Every row gives one point. The window is the flat piece filled in between its corners: a triangle in 3 columns, a solid with four corners in 4, and so on. A path goes straight from each point to the next, and from the last back to the first. List the points from which the path goes on through the window.

Window:
[[-16, 9, 6],
[15, 25, -14],
[-28, -60, 9]]
Path:
(1): [-38, -36, -9]
(2): [-22, -27, 22]
(3): [19, -13, 10]
(4): [-30, 53, -25]
(5): [-3, 26, -24]
(6): [25, 16, -1]
(7): [21, 39, 4]
(8): [10, 42, -31]
(9): [-11, 26, -38]
(10): [5, 30, 17]
(11): [-9, -25, 25]
(12): [-44, -24, -11]
(13): [-11, 27, -24]
(14): [15, -7, 14]
(15): [-26, -55, 33]
(16): [-26, -54, -31]
Through the window after points: 3, 5, 13, 15

Window:
[[0, 3, -22, -9, 13, -7],
[11, -1, -10, -11, -49, 5],
[0, 13, 36, 5, 20, 12],
[-7, 1, -15, 10, 18, 10],
[-2, -12, 14, 1, 12, 3],
[-16, 7, 26, 8, 8, -1]]
Path:
(1): [-27, -7, 5, 1, 24, 16]
(2): [8, 11, 7, 12, 23, -4]
(3): [23, 7, 9, 7, 5, -21]
(4): [-8, -4, -11, -19, -60, 30]
(5): [-16, 5, 9, -13, 7, 7]
(6): [6, 1, -7, 8, 7, -9]
(7): [15, 4, 12, 12, 15, -8]
(8): [-22, 2, 10, 3, 8, 10]
(9): [-7, -4, 11, -12, -2, 22]
(10): [15, 12, -29, 6, -30, -16]
(11): [8, 8, 16, 35, 7, 0]
(12): [-17, 7, 24, 0, 26, 3]
Through the window after points: 3, 5, 7

Window:
[[-2, 1, -29, 45, 14, 5, -20, -5, 32],
[-22, 31, 30, -16, 8, 12, 23, 44, -15],
[-1, 2, 31, -3, 7, 0, -35, 9, -36],
[26, 6, -27, 46, 10, -9, -6, -50, -4],
[37, 4, -57, 4, 40, -14, 2, -17, -3],
[-11, -20, 10, 18, -7, 20, 12, 30, -10],
[28, 19, -37, 4, -13, -14, -15, -8, -17],
[-44, 2, 0, -30, -6, 19, 8, 13, -23],
[1, -6, 35, -7, -4, -30, -8, 8, -2]]
Path:
(1): [19, -6, -9, -1, 2, 18, -10, -13, -8]
(2): [10, 13, -14, 2, 14, -22, -7, 3, -23]
(3): [1, -10, -8, 20, 23, -30, -9, 5, -21]
(4): [16, 20, 27, -4, -28, 14, 3, -26, 23]
(5): [47, 20, -12, 8, -12, 5, -18, -20, 15]
(6): [-34, -8, -9, 27, 46, -19, 15, 22, -17]
(7): [-4, -3, -31, 48, -3, -16, -19, 13, -18]
(8): [34, 10, 6, -20, 26, -4, -6, -20, 11]
(9): [4, 0, 7, 4, -9, 11, 9, -2, 15]
(10): [-13, 14, -42, 33, 36, -21, -6, 26, -24]
(11): [-25, 60, -2, 21, 1, -43, -6, 26, -14]
(12): [3, -5, -3, -1, 5, 19, 2, 8, 0]
(13): [21, 0, 28, -16, -1, 6, -18, 4, -10]
(14): [-32, 4, 5, 27, 17, -10, -37, 12, -54]
(15): [5, 9, -4, 23, 27, -56, 5, 6, -25]
(16): [17, -5, -19, 3, -10, 19, -24, -17, -4]
Through the window after points: 3, 11, 13

Window:
[[-26, -11, 10, -14, 1, -6, -26, -35, 53, -30, -18, -6],
[-1, -2, 5, 2, 11, 20, 8, -17, -16, 29, 25, 8],
[-34, 28, 22, -12, 20, 5, -10, -28, 0, -35, -14, 26],
[15, 1, -6, -2, -24, 12, -21, 3, -23, 9, 31, -19],
[28, -5, 11, 14, 9, -26, -22, 11, 24, -23, 5, -43],
[-26, -7, 34, 0, 14, 20, -17, -7, 42, -60, -11, -17],
[-1, -27, 10, 3, -7, -6, -21, 13, -24, 20, 14, -4],
[19, 10, 25, -12, -18, 21, 12, 17, -14, 10, -5, 8],
[30, -21, 5, -1, 1, 7, -13, -7, -26, -15, -11, -41],
[8, -8, -15, 1, -1, -7, 13, 20, -8, -24, -2, -33],
[-4, 3, 4, -17, 12, 8, -23, 13, 7, 10, 0, -29],
[26, -2, -1, -27, 9, 25, -3, 26, -15, 11, 22, 34]]
Path:
(1): [1, -1, 2, 11, 8, 19, -8, -9, -4, -12, -5, -9]
(2): [14, 14, 0, -1, 6, 9, -14, 3, 8, -1, -5, -8]
(3): [-8, -16, 15, -20, -1, 7, -3, 9, -14, -6, 5, -19]
(4): [-6, -7, 9, -22, -13, -6, 1, -3, -15, 9, 6, -10]
(5): [17, -10, 1, 14, 14, 13, -26, 12, -3, -3, 7, -2]
(6): [-10, 0, -31, 20, 5, 19, -10, -4, -24, -16, -12, 9]
(7): [2, 9, 46, -36, 9, -18, 4, 4, 22, -26, 9, -22]
(8): [-6, 6, 14, -36, 4, -17, -6, 11, -6, -20, 1, -5]
Through the window after points: 2, 6, 8

Window:
[[-33, 29, -20, -6, -9, 5, 25, 24, -12, 12, 5, -4, 14, -11],
[12, 33, -20, -3, -7, 2, -8, -3, -21, 43, 2, -48, 30, 10],
[4, -25, -36, 23, 19, 0, 4, 4, -3, 21, -22, 16, -12, -3],
[-44, 6, 32, -10, -9, -15, 4, -9, -3, 26, 28, 7, 21, -8],
[10, 12, -2, 16, -33, 31, -17, 26, -5, -6, 13, 0, -7, 3],
[8, 1, 17, -5, 1, 1, 27, 2, -36, 5, -17, 9, 4, -19],
[6, -41, 20, -11, -37, 22, -5, 6, 9, 12, 21, -25, 18, -45],
[-41, 23, 9, -31, 24, 47, -13, -2, 6, -20, -7, 4, -2, -23],
[27, -41, 6, -27, 29, 12, -18, -4, 13, -14, 26, -3, -29, -9],
[16, -1, -15, 17, 28, 37, 9, -4, 11, 10, 12, -2, 16, -9],
[10, 7, -11, -31, 18, 9, -6, -43, 59, 14, 11, 4, 2, -20],
[14, -34, 3, -23, -15, -19, -60, 37, 15, -19, 31, 3, 28, 42],
[32, 11, 27, -4, 6, 15, -9, 8, 42, -29, -15, -40, -29, -3],
[14, -15, -1, 5, -17, 47, 10, -32, -11, -14, 27, -30, 20, 25]]
Path:
(1): [1, -4, 7, -16, -13, 17, 11, 20, 1, 33, 6, -21, 4, 8]
(2): [-11, -3, -11, 24, 6, 8, -10, -4, -11, -16, 8, 12, 12, -18]
(3): [-5, 15, -23, 15, -8, 5, -22, -22, 1, -36, 19, -15, -16, -29]
(4): [26, -15, 32, -18, 1, 29, 10, 13, 20, 14, -5, -27, 11, 22]
(5): [10, 3, 16, -18, 9, 13, -8, 6, 17, 22, 6, -1, 6, 7]
(6): [16, -4, -20, 5, -5, 3, 2, -17, 18, -1, 11, -19, 4, -15]
(7): [10, 17, -17, 1, 7, 5, -3, 1, 13, -9, 3, -24, 12, -30]
(8): [-3, -4, 0, -18, 3, 27, -2, -4, 5, 13, 7, 0, 0, 4]
(9): [-12, -19, 4, -32, -2, 44, 1, 20, 18, -7, -2, 3, -8, 15]
(10): [23, 6, 6, 19, 3, -20, -7, -20, 8, 2, 19, -17, 11, -34]
(11): [-16, 14, -16, 6, 11, 5, -13, -2, -1, -9, 19, -5, 17, -31]
(12): [27, -7, 8, -14, -20, 37, 27, 9, 5, 35, -6, -16, -1, 35]
(13): [12, 1, 5, -3, -10, 28, -13, 9, 15, 13, 7, -1, -4, 6]
(14): [2, 7, -17, 14, -2, 15, 5, -3, -13, -21, 17, -16, 14, -14]
(15): [20, 14, -8, 6, 18, -11, -20, -13, -7, -5, 13, -8, 8, -15]
(16): [-27, -3, 8, -29, -11, 37, 7, 11, 20, 12, 2, -5, 8, 26]
Through the window after points: 3, 11, 13

Window:
[[-20, -6, 3, 2, -2, 14, -5, -17, -10, -2, -12, 12, -41, 3],
[-24, -18, 14, 30, 14, -9, 1, -23, 10, 15, 15, -26, 13, -8],
[3, 23, -14, 2, -8, -17, -24, 1, -6, 11, -11, 12, 9, 15],
[-35, -12, 11, -25, -13, -12, -9, -32, 1, 9, -1, 9, 28, -17],
[-12, -12, -37, -17, -39, 4, -23, 11, 5, -15, -6, -8, 9, 15],
[0, -5, -10, -8, 16, 11, -19, 0, 18, 13, 10, 24, -26, 30],
[-21, -17, -2, 11, -10, -41, 60, -42, 7, 9, -2, 7, -32, -3],
[5, -4, 19, -6, 2, 12, 15, 9, -7, 24, -25, 0, 36, -10],
[-19, 7, -9, -24, 3, 16, -5, 7, 30, -17, 13, 14, 15, -10],
[12, -1, -5, -10, -8, -9, -10, -13, 8, 10, 11, 18, -11, -19],
[-15, -15, -11, 11, 18, -11, -11, 21, 23, 9, 4, 16, 18, -9],
[1, -19, 1, -1, 9, -22, -29, -12, -1, -18, 1, -16, 10, 5],
[21, -9, 14, 10, -25, -8, -8, 17, 31, 1, -46, -28, 22, -4],
[-33, -17, 14, 21, -26, -24, -3, 15, 8, -8, 27, -4, 35, 4]]
Path:
(1): [-21, -12, 7, -25, 13, -27, -18, -7, 19, 28, -13, -17, 7, -10]
(2): [-13, -8, -7, 38, -31, 7, 7, -15, -8, -33, 25, 21, 6, 10]
(3): [11, -20, 3, 19, -21, -6, 3, -29, -4, -6, -9, 0, 20, -14]
(4): [-20, -3, -1, -6, 1, -13, -14, 17, 15, 11, -5, -2, -9, 11]
(5): [-8, -2, 1, -10, -12, -7, 2, 14, 11, -2, 3, -9, 8, -5]
(6): [-1, -18, -23, 11, -18, 6, -33, -21, 18, -4, -32, 12, 14, 13]
(7): [1, -16, 5, 19, -20, 12, 8, -20, 2, -3, 2, 20, -8, -11]
(8): [-34, 5, -4, -28, 26, -23, -2, 2, 1, 18, -18, -12, -22, 21]
(9): [-56, -8, 10, -14, -13, -10, 11, 15, 8, 14, 10, -22, -9, -1]
(10): [4, -11, -3, 11, -1, -11, -2, -21, 11, -1, 2, 18, 8, 3]
(11): [-6, -5, 7, 28, -11, 15, 3, -16, 33, 2, -21, 18, 7, -5]
(12): [-16, -21, -3, -21, 2, -29, 2, -1, -9, 6, 22, -24, 4, -7]
(13): [-15, -15, 4, -3, 0, -11, 0, -5, 3, 12, 9, -7, -14, 0]
(14): [-11, -7, -1, 10, -3, -8, -1, -26, 3, -11, -13, 10, 2, -2]
(15): [-14, -17, -1, 24, -9, 12, -3, -32, -15, 30, -9, 43, 37, 1]
(16): [-3, 1, 5, -23, 12, -8, -1, 30, 27, -8, 0, -25, -7, -5]
Through the window after points: 5, 7, 9, 13, 15

Window:
[[-11, 14, 19, -21, 31, -6, -16, 15, 8, 24, 23, 0, 16, -13],
[-1, -14, -19, 5, 8, -3, 8, -3, -4, 12, -3, 40, 9, 6],
[-10, 16, -10, -3, 1, 26, -3, -11, 33, 29, -22, -16, 31, -13],
[-36, -1, 2, 16, 13, 30, 10, 17, -7, 11, 37, -13, -9, -16],
[9, -7, -12, -7, 9, 37, -30, 10, 10, -16, 0, -1, -33, 3],
[-4, 9, 5, 7, 9, -9, -23, -25, 36, -12, -15, 1, -20, 16],
[5, -7, 20, 14, -14, 22, 10, -14, 13, -40, -9, 1, -6, 0],
[5, -15, 4, 17, -29, 7, 22, 29, 26, 16, -24, -1, -6, -18],
[5, 26, 8, 35, -2, 0, 2, 15, 30, 14, -14, 9, 13, -14],
[5, 24, -4, -24, 1, 60, 5, 3, 6, 23, 25, -32, -27, 6],
[2, -12, 3, 6, 12, 48, 8, -19, 26, 32, 24, 37, -6, -13],
[18, -8, -20, -3, 11, 48, -13, -2, 7, 59, -11, -32, 2, 17],
[-7, -16, 4, 4, -17, 24, -15, 15, -11, 59, -10, 45, -13, 22],
[-6, 7, 17, -3, 0, 12, 16, 7, -20, 25, -9, 11, -12, -27]]
Path:
(1): [21, -9, -7, 2, -25, 16, -10, -37, -10, 13, 3, 1, 5, -19]
(2): [-24, 5, 15, 11, 30, 38, 12, 38, 31, -3, -1, -3, -19, 15]
(3): [-9, 3, 8, -10, 25, 26, 13, 5, 15, 17, -7, -3, -1, -7]
(4): [5, 6, -1, 4, -2, 9, -28, 8, 12, 5, 11, 5, -10, -2]
(5): [4, 6, 12, 9, -28, 10, -3, 1, -6, 30, 19, -10, 1, -18]
(6): [-5, -2, -7, -1, 21, 36, 8, 11, 24, 13, -21, 11, 3, 1]
(7): [-3, -19, 11, -13, 16, 30, 25, 24, -2, 51, -33, -4, 14, 13]
(8): [3, 4, -13, 8, -4, 26, -19, -10, 14, 25, 6, 6, -5, 1]
(9): [10, -3, -15, -6, -25, 4, 6, -17, 7, 30, -4, -12, 1, -11]
(10): [-6, 11, 13, 4, 18, 36, -6, 13, 15, 17, -13, 20, -1, -1]
(11): [-10, 4, 14, 0, 7, 31, -1, 6, 18, 23, -10, 2, -6, 0]
(12): [24, 3, -29, 7, -18, 4, -11, -6, 2, 26, 29, 1, -4, -6]
(13): [0, 15, 2, 11, -22, -7, -7, -7, 5, 25, 31, -6, -6, -15]
(14): [-4, -7, 9, 1, 12, 27, 13, 25, 16, 13, -31, 9, 0, -9]
(15): [-20, 6, -6, -1, 21, 31, 25, 17, 9, 8, -2, 15, -6, 10]
(16): [-5, -3, 14, 13, -12, 13, -24, -8, -2, 23, 24, -19, -13, -25]
Through the window after points: 1, 3, 7, 13, 15

Window:
[[22, -46, -12, -10, 9, 11, -21, 18, -25, -11, 10, 7, 34, -30],
[4, -56, -8, -47, 41, -4, 9, -7, 12, 3, -2, 14, 2, -18],
[-30, 1, 13, -4, -14, -15, 3, 22, 8, -16, 18, -20, 2, 12],
[-18, 17, 1, -16, -1, 13, -3, -30, -16, 19, 4, -42, 25, -2],
[-19, -25, 25, 25, -2, 5, -22, -12, -5, -5, -16, -7, -8, -14],
[-16, 5, 3, 23, 8, 11, -11, -17, 0, -24, -23, 12, -1, -14],
[-5, 23, 11, 12, -1, -8, -13, -4, 1, 5, 20, -15, -4, -10],
[1, -15, -1, 7, 8, 34, 10, -9, -1, -1, 6, -3, -10, -11],
[8, -15, -9, -17, -9, -9, 21, -33, 37, -15, -16, -36, -17, -33],
[11, 4, -1, -10, 0, 3, -19, -21, 6, -2, 2, -34, 5, 32],
[-14, 9, -28, 4, -6, -13, -21, -7, -15, 27, 1, -33, 1, 45],
[-3, 22, 10, -5, -28, -3, -3, 15, 2, 21, 4, -1, 6, 27],
[-4, 54, 8, -27, 11, 17, -17, 60, 52, 5, -24, -30, -7, -35],
[2, -7, 4, 28, 9, 12, 1, -11, 19, 3, -5, -10, 20, -9]]
Path:
(1): [5, -1, 10, -6, 2, 7, -6, 21, -22, -8, -2, -11, 6, -8]
(2): [-4, -2, -11, -8, -4, 4, -14, -7, 16, 16, 5, -13, 19, -2]
(3): [-11, -27, 1, -16, -13, 12, -38, -15, 26, -2, 7, 6, -5, 13]
(4): [6, 23, -1, 1, 21, -7, 29, 8, -8, 0, -6, -27, 9, -22]
(5): [5, -5, 8, 24, 3, -2, -4, 11, -13, 10, 0, -37, 11, 18]
(6): [-31, 0, -20, -17, -7, 0, -25, -29, 13, 3, -8, 8, -9, -2]
(7): [4, -45, -12, -19, -16, 20, -14, -43, 8, 4, 33, 21, 23, -10]
(8): [-2, -8, 3, -15, 38, -12, 10, 16, 11, 1, -26, -23, -7, -7]
(9): [2, 0, 8, -9, 10, 6, 14, -5, -15, 1, -16, -27, 2, 0]
(10): [-2, 0, -11, -5, -2, 0, -11, -7, 25, 1, 10, -14, 3, -8]
(11): [-29, 3, -7, -13, -13, 11, -13, 0, 25, 6, 2, 3, -8, -21]
(12): [6, 2, 9, 9, 8, -1, -1, 1, 1, -3, -4, -19, 5, -8]
(13): [17, -4, 16, -12, 15, -24, 4, 14, -6, -11, -21, -15, -2, 24]
(14): [-27, 3, -6, -5, -11, 16, -15, 2, 21, 11, 15, -8, 12, -24]
(15): [-19, 4, -4, 7, 3, 11, -5, -7, 22, -7, 10, -5, 9, -4]
(16): [13, -19, 20, -18, -7, -20, 4, 31, -32, 15, -14, -25, -3, -9]
Through the window after points: 1, 5, 7
